Each row of a before or after table is a point. One or more steps were done to the points. Then noise was added and the rows were shuffled. The steps act on columns, c1 being the first. What was done? A step turns or swaps two columns, mirrors them in a line or flattens them onto one, adds a multiple of one to another, or multiplies or shifts one. Angles are multiples of 10 degrees, from the lower column toward the higher: turns from -170 to 170, lines from 10 to 170 but not 90. Use the fewest steps. Two steps may share a column if one is a turn and the other turns, adds or multiplies; they go together, in the order done. Otherwise the lowest column goes first.

Before, 14 rows:
array([[ 0.73, -0.18,  0.08],
       [-0.25,  0.11, -0.42],
       [-0.13, -0.28,  0.00],
       [-0.60, -0.22,  0.46],
       [-0.58, -0.44,  0.20],
       [ 0.11, -0.46,  0.14],
       [ 0.71, -0.45, -0.31],
       [ 0.35,  0.12, -0.06],
       [ 0.27,  0.01,  0.53],
       [ 0.65,  0.14,  0.09],
       [-0.10, -0.28,  0.35],
       [ 0.10,  0.03, -0.61],
       [-0.82, -0.11, -0.38],
       [ 0.47, -0.43,  0.25]])
After:
array([[ 0.69, -0.14, -0.35],
       [-0.65, -0.31,  0.46],
       [ 0.38, -0.01,  0.51],
       [ 0.05, -0.07, -0.91],
       [ 0.47, -0.31, -0.37],
       [-0.29, -0.12,  0.70],
       [ 0.06, -0.19, -0.12],
       [-0.59,  0.06, -0.22],
       [ 0.04, -0.34,  0.18],
       [-0.21,  0.05,  0.27],
       [-0.23,  0.07, -0.46],
       [ 0.00, -0.30,  0.51],
       [-0.22,  0.12,  0.56],
       [ 0.34, -0.23,  0.09]])
Steps: mirror c1 and c3 in the line at 60 degrees; multiply c2 by 0.7

Before, 9 rows:
array([[ 0.29, -0.41, -0.34,  0.03,  0.60, -0.22],
       [-0.53, -0.26,  0.10,  0.00,  0.41, -0.16],
       [-0.40,  0.33,  0.51, -0.01, -0.39, -0.52],
       [-0.33,  0.15, -0.47, -0.26,  0.19, -0.09],
       [ 0.35, -0.09, -0.15,  0.18, -0.32, -0.13],
       [-0.08, -0.21,  0.04,  0.05, -0.42,  0.00],
       [-0.50, -0.42, -0.19,  0.48,  0.26,  0.52],
       [-0.38,  0.12,  0.27, -0.11,  0.08,  0.40],
       [ 0.35,  0.46, -0.51, -0.02,  0.33,  0.31]])
After:
array([[-0.04,  0.55,  0.28,  0.03, -0.63, -0.01],
       [ 0.23, -0.24, -0.40,  0.14,  0.97, -0.14],
       [-0.41,  0.33, -0.02, -0.37,  0.08,  0.28],
       [-0.08,  0.01, -0.21,  0.17, -0.73,  0.01],
       [-0.36,  0.20, -0.17, -0.03,  0.55,  0.09],
       [ 0.05, -0.53,  0.50, -0.04,  0.50, -0.10],
       [ 0.37, -0.14, -0.13,  0.52, -0.43, -0.22],
       [-0.59, -0.21, -0.42,  1.40,  0.47,  0.29],
       [-0.16, -0.61,  0.13, -0.79,  0.27,  0.13]])
Steps: flatten c1 and c6 onto the line at 150 degrees; swap c2 and c3; multiply c4 by 3; multiply c5 by 1.6
